Every row gives one point. The points of each table are mixes of a few directions, plus a little noise. Count the directions of each table, and those that both share. Where both have some left over, give the other angles between the two spaces (their principal angles), to ten degrees, smallest first.

First (5 x 3):
6.2, 3.4, -28.8
2.0, 1.2, -9.2
0.8, 0.6, -3.9
2.2, 1.3, -10.2
-11.5, -6.4, 52.4
Second, 7 rows:
3.3, 19.1, 13.7
-3.5, 36.5, -7.4
7.7, 12.6, 27.0
-3.9, -3.4, -12.3
-0.6, -35.2, -7.3
-5.0, 2.3, -14.9
1.4, -31.8, 0.4
Directions: first 1, second 2, shared 0; angles 30

First (7 x 8):
7.6, 28.9, -16.9, 1.8, 5.1, 12.1, -10.4, 12.2
-31.3, -45.0, 33.6, -0.7, -0.4, 7.0, -4.3, -23.3
-8.3, -14.2, 17.3, -6.0, -1.2, 2.8, 1.8, -11.6
2.6, 4.2, -7.2, 3.4, 0.4, -1.6, -0.8, 4.7
20.2, 13.1, 4.1, -15.1, -5.2, -10.5, 16.6, -2.1
-10.6, -29.6, -27.4, 34.3, -1.4, -24.8, -2.0, 15.5
19.8, 42.5, -3.5, -17.5, 2.7, 15.0, -1.0, 4.5
Second, 8 rows:
21.3, -1.6, 14.4, 1.9, 14.4, -8.7, -18.9, 4.5
-0.1, -13.4, 2.3, -27.2, 33.7, -8.5, 6.4, 21.4
4.8, -27.2, -21.2, -12.5, 15.5, 24.2, 25.4, 2.0
-2.2, 14.8, 4.9, 6.8, -27.4, -8.3, -19.4, -5.5
-31.2, 29.3, 1.5, -7.1, -16.1, -29.4, -11.5, -8.4
-7.1, -3.5, -19.5, 0.5, -40.3, 17.8, 1.9, -8.6
14.3, -6.9, 21.0, 10.9, 17.0, 5.7, 7.1, 20.9
1.4, 8.9, -3.3, 27.1, 3.1, 6.5, 8.7, -25.2
Directions: first 3, second 5, shared 0; angles 80, 80, 90

First:
10.0, 10.8, -18.1, -13.2, 33.9, 37.9, 17.9, -35.8, -0.6, -47.5, 18.0, 10.0
-8.1, -8.7, 14.5, 10.7, -27.3, -30.6, -14.5, 29.1, 0.2, 38.0, -14.4, -8.2
0.6, 0.6, -1.3, -0.4, 2.4, 2.7, 1.6, -2.6, 0.0, -3.4, 1.0, 0.7
-13.2, -14.7, 23.7, 17.5, -44.8, -50.2, -23.8, 47.3, 0.8, 62.3, -23.8, -13.4
0.1, 0.1, -0.2, 0.1, 0.6, 0.1, 0.2, -0.2, -0.1, -0.1, 0.1, 0.3
0.2, 0.1, -0.4, -0.1, 0.2, -0.1, -0.4, 0.3, -0.3, -0.2, -0.2, 0.1
2.4, 2.4, -4.3, -3.0, 7.7, 8.3, 4.0, -8.1, -0.1, -10.5, 4.2, 2.4
4.9, 5.6, -9.8, -7.2, 18.0, 20.3, 9.5, -19.1, -0.4, -24.9, 9.4, 5.7
3.0, 3.4, -5.8, -4.2, 10.4, 11.6, 5.5, -10.9, -0.2, -14.3, 5.7, 3.0
Second, 10 rows:
-2.4, -1.1, 2.5, 3.1, -14.7, -14.0, 9.7, 14.8, -6.5, 0.4, -7.3, 6.3
-1.6, -1.7, 2.5, 2.1, -6.2, -6.5, -1.7, 6.6, -0.1, 7.3, -3.2, -1.1
-2.7, -1.3, 2.8, 3.5, -15.9, -15.2, 10.2, 16.0, -7.1, 1.2, -8.5, 6.5
8.6, 7.1, -12.9, -10.8, 38.8, 39.3, -4.3, -39.8, 9.0, -25.5, 20.2, -3.6
2.3, 1.1, -2.2, -2.8, 13.5, 12.9, -9.3, -13.6, 6.4, -0.4, 6.8, -5.8
-0.9, 4.7, -5.7, 0.4, -29.5, -22.9, 53.3, 28.2, -26.9, -37.0, -14.7, 33.1
5.7, 4.5, -8.1, -7.1, 22.8, 23.3, -0.9, -23.5, 4.3, -17.1, 12.0, -0.9
0.3, -2.4, 2.9, 0.1, 13.3, 10.2, -26.1, -13.0, 12.8, 18.3, 6.6, -16.1
-9.4, -13.6, 20.6, 13.0, -17.1, -24.8, -46.7, 19.5, 15.1, 66.2, -9.5, -28.1
0.8, 2.3, -2.9, -1.2, -4.6, -2.4, 15.3, 3.9, -6.6, -13.6, -2.3, 9.4
Directions: first 1, second 2, shared 1

First:
3.1, 23.8, 4.0, 3.2, -11.5, -5.6, -15.7, -12.9, -32.9, -9.8, -12.7, -15.7, 8.4, 14.2, 23.4, -16.3, -34.1, 20.0, -0.1, 0.9
-3.1, 7.0, -5.5, -3.2, 0.2, 10.6, 11.9, -8.3, 17.1, -6.0, 0.6, 17.7, -5.6, 0.9, -25.5, 6.0, 4.3, -21.9, 18.7, -14.7
-7.0, 7.5, 2.5, 2.9, -3.9, -1.5, 1.2, -7.6, -8.0, -10.8, -1.1, 4.7, 0.1, 6.8, 2.9, -2.1, -12.0, 2.6, -1.6, -3.9
24.4, -30.9, -8.0, -10.9, 13.5, 4.5, -4.6, 29.4, 26.7, 40.3, 4.9, -17.2, -1.2, -24.0, -6.4, 10.0, 44.6, -5.2, 1.3, 17.9
-27.3, -14.4, 16.4, 13.7, -0.4, -19.2, 5.6, 3.2, -17.8, -21.5, 13.9, 8.3, -0.4, 5.9, 26.1, 3.9, -10.1, 21.1, -40.7, 8.2
-5.2, 36.8, -0.9, 1.7, -12.8, 4.9, -2.4, -27.4, -19.0, -23.8, -13.7, 6.6, 2.2, 19.9, -3.0, -12.7, -37.7, -2.7, 20.0, -17.6
40.1, 22.2, -19.2, -16.6, -2.6, 20.5, -16.5, -3.9, 9.9, 28.5, -21.1, -22.6, 4.5, -4.8, -19.5, -10.9, 4.0, -15.2, 48.7, -5.1
-20.4, 7.2, 11.3, 11.3, -7.2, -12.1, 0.6, -10.3, -23.5, -25.3, 3.4, 6.7, 1.9, 13.5, 19.9, -5.1, -25.5, 17.0, -21.5, -0.8
10.3, -8.9, -7.2, -6.4, 5.7, 7.5, 2.6, 8.2, 19.3, 15.9, 1.6, -0.3, -3.4, -9.7, -15.1, 6.2, 20.2, -12.4, 10.9, 0.6
-8.4, -17.3, -5.5, -2.5, 10.6, 9.9, 22.4, 5.7, 37.1, 2.2, 12.5, 27.3, -12.1, -11.5, -35.7, 19.0, 30.7, -29.4, 7.6, -10.8
-5.6, -31.9, 11.3, 6.9, 7.1, -18.5, -6.1, 23.1, -10.4, 9.4, 13.0, -15.3, 2.7, -9.3, 32.9, 4.3, 14.6, 27.1, -41.9, 25.3
Second:
-15.6, 1.8, -1.7, 7.6, 3.4, 1.1, 15.7, -15.5, 9.0, -16.2, 3.9, 19.5, -5.2, 5.6, -13.3, 12.1, -3.9, -12.6, 1.5, -7.8
33.8, -15.4, 3.7, -9.2, -1.4, -11.6, -36.9, 34.2, -25.1, 40.5, -6.8, -54.2, 14.1, -13.6, 45.7, -19.5, 10.0, 39.8, -18.9, 33.0
-13.1, -3.7, -1.4, 9.9, 5.5, -3.4, 12.1, -12.9, 5.3, -12.0, 4.4, 11.4, -3.2, 4.3, -3.8, 13.2, -2.5, -5.0, -5.8, 0.6
17.9, 18.7, 1.8, -21.6, -13.8, 15.0, -12.8, 16.8, -1.1, 10.9, -8.2, -1.9, 1.3, -3.9, -13.1, -25.3, 1.6, -7.6, 25.4, -18.9
-21.4, -25.4, -2.3, 27.6, 18.3, -20.3, 14.6, -20.0, -0.1, -11.7, 10.0, -0.8, -0.7, 4.3, 19.8, 32.0, -1.6, 12.2, -34.3, 26.7
7.0, 7.5, 0.7, -8.4, -5.3, 5.8, -4.9, 6.6, -0.3, 4.1, -3.1, -0.6, 0.7, -1.6, -5.4, -9.9, 0.7, -3.1, 10.0, -7.4
-41.9, -24.1, -4.5, 38.4, 23.2, -19.8, 34.9, -40.3, 11.4, -33.0, 15.7, 23.5, -7.4, 11.5, 3.8, 48.4, -6.6, -3.0, -33.9, 18.0
-2.0, 4.7, -0.2, -1.9, -2.0, 3.7, 3.0, -2.0, 3.0, -3.8, -0.4, 7.0, -1.9, 1.2, -7.9, -1.0, -1.0, -6.4, 6.4, -7.0
26.4, 18.0, 2.8, -25.8, -15.9, 14.5, -21.2, 25.2, -6.0, 19.7, -10.4, -12.1, 3.9, -6.8, -6.2, -32.1, 3.7, -1.2, 25.1, -15.1
9.0, 18.7, 0.7, -16.9, -11.7, 14.9, -4.1, 8.0, 3.7, 1.7, -5.6, 8.5, -1.6, -1.0, -19.6, -17.8, -0.5, -13.8, 25.0, -22.0
Directions: first 3, second 2, shared 1; angles 40

First (10 x 32):
23.2, 7.9, 3.9, 29.8, 12.9, 29.0, 7.9, 42.0, -12.7, 56.8, 31.6, 6.7, -11.0, 6.4, -27.5, -5.2, -37.6, 19.1, -26.8, 16.8, -18.1, 4.1, -24.2, -30.0, 44.7, 10.9, -9.6, -39.1, -5.8, -6.4, -39.1, 14.3
-9.1, -10.4, 0.1, -4.4, -18.4, -12.6, -10.4, -38.4, 10.9, -42.4, -21.2, -10.3, 7.0, -10.0, 26.1, -0.6, 18.6, -20.3, 29.8, -17.2, 19.9, -22.6, 16.7, 15.8, -37.2, -10.4, 1.1, 25.7, 5.1, -2.7, 22.0, -16.6
-12.4, 6.5, -4.8, -6.4, 1.3, -9.1, -3.2, -6.8, 10.0, -17.6, -15.1, 1.2, 0.6, -8.8, 5.5, 2.4, 14.0, -7.3, 6.5, -3.8, 9.8, 1.4, 9.6, 10.2, -2.7, -6.7, 12.3, 13.6, 7.1, 5.1, 3.0, 0.2
-16.6, -3.6, -7.6, -36.9, -6.5, -25.9, -11.2, -22.3, 0.4, -34.9, -3.1, -4.6, 5.2, 19.9, 20.7, -5.5, 33.1, -14.3, 15.0, -15.5, 4.2, 13.7, 18.6, 29.2, -33.5, -13.1, 9.1, 11.7, -3.1, 4.4, 36.5, 2.0
27.9, 6.0, 15.4, 16.0, 14.3, 34.0, 0.5, 26.8, -8.3, 53.7, 11.5, 18.6, -29.7, 16.9, -22.7, 3.9, -28.5, 9.9, -19.8, 12.1, 5.6, 18.3, 3.9, -8.6, 55.5, 0.9, -1.7, -42.1, -3.7, -7.8, -39.2, 23.2
2.1, -10.3, 14.4, -9.5, 14.4, 0.3, 14.4, -2.8, -8.6, 12.2, -9.0, 7.5, 2.7, -6.4, -19.4, 14.8, -5.9, 22.0, -18.6, 12.1, -9.6, 10.6, -4.1, -9.6, 7.5, 15.8, -10.9, 12.7, 0.3, 2.9, 10.0, -11.4
-18.8, 16.9, -17.1, 4.5, 6.8, -11.7, 3.7, 10.8, 12.2, -11.3, -5.3, -4.5, 10.1, -22.1, -3.4, -3.1, 8.2, 0.5, -2.1, 1.4, -3.5, -4.3, -9.0, -4.6, 2.0, -1.6, 15.6, 15.0, 12.5, 9.7, -6.6, 0.4
2.0, -7.2, 10.5, 5.0, 9.4, 0.6, 2.0, -24.6, 1.3, -4.8, -8.2, -1.9, -2.4, -12.7, -11.3, 3.5, 0.5, 7.5, -0.6, -8.6, 7.0, -14.5, 6.8, -13.6, 1.8, -0.6, -3.4, 18.5, 19.0, -4.4, 9.9, -17.1
-1.7, 0.0, -19.6, -4.5, -20.3, -12.1, -15.1, 2.9, -8.7, -14.4, 37.9, -19.0, 11.0, 29.6, 26.8, -27.5, 9.8, -18.2, 17.5, -17.5, -14.1, -8.2, -9.2, 8.4, -36.0, -12.6, -4.5, -19.5, -12.5, -6.1, 17.6, 6.4
3.0, -5.9, 4.0, 7.6, -13.3, 7.8, 11.1, 13.0, 1.7, 4.2, -20.7, 7.5, 7.6, -14.3, 7.2, 16.8, -12.9, -0.5, -0.3, 20.8, -0.7, 1.8, -9.6, 5.3, -1.0, 15.9, -8.0, 3.0, -20.8, 4.8, -14.5, -3.2
Second (9 x 32):
-0.6, 13.5, -9.2, 6.9, 2.4, -8.7, -6.2, -5.9, 2.7, -3.2, 1.6, 5.6, -2.6, 9.0, 6.8, 7.6, 0.6, -17.0, 3.9, -15.4, 10.5, 6.8, -2.5, -13.9, -2.1, -0.7, -4.4, 7.7, 4.5, -12.0, -24.9, -0.5
-7.2, 1.6, -2.3, -23.9, -9.0, -6.2, -27.1, 0.7, 9.0, -8.2, 11.6, 7.2, -18.3, 15.6, 12.1, -15.9, -24.2, -7.4, 25.5, -5.7, 50.3, 2.2, 2.9, -5.2, 1.0, -16.6, -12.5, -21.9, 5.4, -22.2, 4.9, -5.9
18.4, 6.1, 3.8, 30.7, 11.6, 31.1, 29.5, -11.7, -12.3, 9.2, 17.3, -26.7, 24.4, -39.5, -19.7, -20.9, 18.4, 34.1, -16.0, 36.8, -27.7, -27.4, -13.1, -4.7, 3.1, -1.8, 7.1, -8.9, -20.9, 49.1, -9.8, 10.1
-41.7, -19.4, 7.5, -28.2, -0.7, -1.9, 3.8, 10.0, 18.2, -10.7, 11.8, -5.9, -18.7, 21.9, 19.8, -17.6, 17.4, -6.1, 27.1, -12.4, 25.0, -7.8, 12.9, 23.8, 8.0, -18.5, -15.1, -12.5, 33.2, -11.2, 32.8, -3.0
-14.7, -4.7, 6.9, 24.1, 14.6, 14.6, 8.3, -7.7, -8.0, 11.2, 6.5, -20.5, 8.1, 10.4, -2.8, 14.4, 18.5, -16.6, -18.7, -11.6, -25.6, 12.2, -2.0, -11.8, -15.5, -0.1, -17.4, 2.7, -2.5, 0.8, -22.8, -4.3
20.9, 9.3, -7.0, -9.6, -11.5, -16.7, -23.0, 2.5, -1.6, -2.0, -15.2, 22.9, -5.5, 2.3, -2.1, 10.8, -30.4, -4.7, 0.4, -4.2, 13.7, 12.4, -0.7, -7.2, -0.7, 9.0, 11.2, 5.0, -10.0, -17.5, -2.8, -2.4
-35.5, -22.5, 17.0, -6.6, 7.3, 13.8, -20.2, -0.4, -2.4, 9.4, 14.7, -20.3, -11.8, 35.6, 7.0, 4.1, -6.4, -24.4, -0.2, -17.5, 13.3, 23.7, 7.3, -7.5, -21.2, -16.1, -37.3, -25.4, 1.9, -26.3, 2.0, -15.0
27.3, 1.1, -2.1, 5.9, -5.8, -6.5, 12.9, 6.2, -8.4, 3.9, -25.5, 13.6, 13.8, -22.1, -15.7, 15.7, -2.4, 18.0, -20.6, 13.9, -38.2, -2.3, -1.8, 10.8, 5.6, 24.2, 28.9, 22.8, -11.9, 16.2, 10.9, 5.5
32.2, 15.9, -16.0, 0.7, -8.8, -18.4, 21.6, 5.5, 2.7, -10.0, -22.5, 24.7, 10.3, -32.6, -6.7, 2.5, 6.9, 23.3, -1.9, 14.6, -21.5, -20.0, -3.7, 15.5, 21.5, 21.2, 41.2, 31.0, 1.8, 23.1, 8.6, 14.2
Directions: first 6, second 5, shared 0; angles 40, 50, 50, 70, 90

First (11 x 32):
-20.7, -15.0, 25.4, 9.9, 10.3, 7.4, 17.5, 28.8, 0.1, -19.3, -5.6, -4.8, 52.7, 9.8, 0.8, -6.5, -11.5, -4.9, 2.6, 5.4, -11.2, -4.8, 1.6, -7.9, 36.2, 24.9, -31.3, -1.9, 16.7, -21.0, 12.3, 3.9
-20.1, -14.8, 24.9, 10.0, 10.4, 6.6, 17.7, 28.0, 0.0, -18.7, -5.1, -4.8, 51.6, 9.5, 0.0, -6.9, -11.5, -4.5, 2.3, 4.8, -10.8, -4.6, 1.7, -7.4, 35.2, 24.4, -30.1, -2.2, 16.2, -20.7, 11.5, 4.1
18.3, 12.7, -21.8, -8.3, -9.6, -6.7, -15.9, -25.3, 0.2, 16.5, 4.2, 4.6, -46.3, -8.0, 0.7, 5.9, 10.4, 4.3, -2.3, -3.6, 10.2, 3.9, -2.0, 6.5, -31.6, -21.8, 26.8, 1.7, -14.5, 18.5, -10.7, -4.1
-23.0, -16.3, 28.2, 10.7, 11.7, 7.6, 20.2, 31.4, 0.1, -21.1, -5.6, -5.8, 58.6, 10.6, -0.3, -7.9, -13.0, -5.4, 2.8, 5.5, -13.3, -5.9, 1.4, -8.6, 40.5, 27.7, -34.2, -2.2, 18.4, -23.0, 13.1, 5.4
17.3, 12.2, -21.1, -8.0, -8.5, -6.5, -15.2, -23.9, 0.2, 16.3, 4.1, 4.2, -44.5, -7.9, -0.8, 5.7, 9.5, 3.9, -2.1, -3.7, 9.8, 4.4, -1.2, 6.5, -30.2, -21.5, 26.1, 1.4, -13.9, 17.6, -10.1, -3.0
-8.7, -6.0, 10.7, 3.3, 4.4, 3.1, 7.4, 12.2, -0.4, -8.1, -2.5, -1.8, 22.5, 4.4, 0.4, -3.3, -4.2, -2.3, 1.1, 2.2, -5.5, -1.6, 0.4, -3.3, 15.5, 10.9, -13.3, -0.5, 7.3, -9.0, 5.3, 2.1
21.6, 16.2, -26.6, -10.3, -10.7, -7.7, -19.1, -30.6, 0.7, 19.9, 5.6, 5.2, -55.8, -9.8, -0.7, 7.4, 12.4, 5.3, -2.4, -5.0, 11.7, 5.2, -1.7, 8.5, -37.9, -26.3, 33.0, 1.8, -18.1, 21.9, -12.6, -4.5
21.1, 15.5, -26.1, -10.1, -10.9, -7.7, -18.4, -29.1, 0.5, 20.2, 5.3, 5.7, -54.1, -9.5, -0.1, 6.6, 11.8, 5.6, -3.4, -5.6, 11.6, 5.0, -1.5, 8.0, -36.7, -25.5, 31.1, 1.8, -17.2, 21.5, -12.1, -4.1
22.6, 16.1, -27.4, -10.0, -11.4, -7.9, -19.2, -30.4, 0.1, 20.2, 5.6, 5.7, -56.0, -9.8, 0.2, 7.0, 12.4, 4.8, -2.6, -5.3, 11.8, 5.3, -2.2, 8.5, -38.6, -26.4, 31.8, 2.6, -17.5, 22.4, -12.1, -4.8
-20.6, -14.5, 25.5, 9.8, 10.9, 7.1, 18.4, 28.3, 0.1, -19.1, -5.1, -5.3, 52.8, 9.3, 0.5, -6.9, -11.2, -5.5, 2.9, 4.7, -11.6, -4.3, 0.9, -7.9, 35.9, 25.0, -30.9, -2.2, 17.1, -21.3, 11.6, 4.2
-6.7, -5.1, 8.8, 3.2, 3.5, 2.7, 6.1, 10.0, 0.4, -6.5, -2.3, -1.4, 17.9, 2.9, 0.0, -2.4, -3.9, -1.6, 0.9, 1.4, -4.2, -1.6, 0.8, -2.5, 12.4, 8.0, -10.2, -0.7, 5.5, -7.3, 4.2, 1.3
Second (10 x 32):
11.3, -26.5, 32.6, -10.9, 30.7, 8.5, 55.0, 29.9, -5.6, -12.1, 18.7, 16.2, 70.6, -1.1, 9.9, 19.1, 3.8, -19.1, 8.1, 29.6, -19.3, 11.8, 22.3, -23.1, 53.0, 36.5, 0.3, -16.8, 2.0, -5.7, 7.8, -25.7
11.3, 19.2, -27.8, -3.2, -17.4, -7.7, -29.7, -29.1, 1.6, 17.1, -2.4, -1.8, -59.3, -6.6, -3.4, -0.9, 6.7, 9.4, -4.6, -12.3, 14.6, -0.6, -7.8, 12.7, -41.5, -28.6, 22.2, 7.1, -12.5, 16.4, -10.7, 4.9
-35.5, -6.4, 17.6, 19.7, -1.9, 6.1, -5.1, 24.0, 2.7, -19.9, -17.6, -16.6, 34.8, 13.9, -4.8, -19.7, -18.4, 3.5, -0.3, -9.8, -5.5, -13.7, -10.0, 2.3, 21.8, 15.6, -43.6, 7.1, 22.7, -26.4, 12.2, 20.9
12.0, -10.4, 10.7, -8.7, 14.0, 2.1, 24.7, 8.3, -3.1, -1.3, 11.3, 10.1, 22.9, -3.4, 5.3, 12.1, 5.7, -8.9, 4.0, 14.6, -7.4, 7.9, 11.4, -10.2, 18.4, 12.4, 8.8, -8.7, -3.4, 2.5, 1.1, -15.2
-4.2, 13.3, -15.8, 4.0, -14.7, -4.3, -26.2, -15.2, 2.4, 6.9, -8.1, -7.3, -35.6, -0.6, -4.4, -8.1, -1.6, 9.0, -4.5, -13.9, 9.6, -5.4, -10.4, 10.8, -25.9, -17.9, 1.7, 8.2, -1.7, 3.6, -4.4, 11.8
-19.2, 17.7, -18.1, 14.0, -22.5, -3.9, -41.8, -14.4, 4.8, 2.5, -19.8, -17.4, -40.5, 5.2, -8.6, -19.9, -8.5, 14.9, -6.3, -24.7, 12.5, -13.1, -19.6, 18.1, -30.9, -21.8, -14.1, 14.1, 5.9, -4.5, -1.6, 25.5
14.1, 2.5, -7.7, -7.8, 1.2, -2.8, 2.1, -9.6, -1.6, 7.9, 7.2, 7.0, -13.6, -6.0, 1.6, 8.4, 7.7, -1.6, 0.3, 4.4, 2.3, 5.6, 3.7, -0.9, -9.2, -5.9, 17.1, -2.9, -8.8, 10.5, -4.6, -7.9
-15.5, 4.0, -1.3, 10.2, -7.7, 0.9, -14.8, 2.0, 2.4, -4.3, -11.1, -10.2, -3.3, 5.0, -4.3, -11.5, -8.0, 5.8, -2.0, -10.5, 2.1, -7.9, -8.7, 6.5, -4.3, -2.2, -16.3, 6.9, 8.2, -8.7, 3.2, 14.1
43.2, -10.8, 2.3, -26.6, 21.5, -0.9, 40.0, -5.5, -6.3, 13.6, 30.4, 27.4, 8.1, -15.0, 11.1, 32.2, 21.9, -15.7, 6.0, 28.5, -5.9, 21.3, 24.7, -17.1, 10.7, 6.5, 44.9, -17.4, -22.0, 24.4, -7.9, -38.1
-17.9, -2.2, 7.5, 9.8, -2.2, 1.9, -4.2, 11.0, 1.4, -9.3, -9.7, -8.3, 14.7, 6.9, -2.7, -10.4, -9.2, 2.1, -0.6, -5.8, -2.1, -7.2, -5.6, 2.2, 8.5, 6.1, -21.1, 3.9, 10.9, -12.9, 5.7, 10.7
Directions: first 1, second 2, shared 1
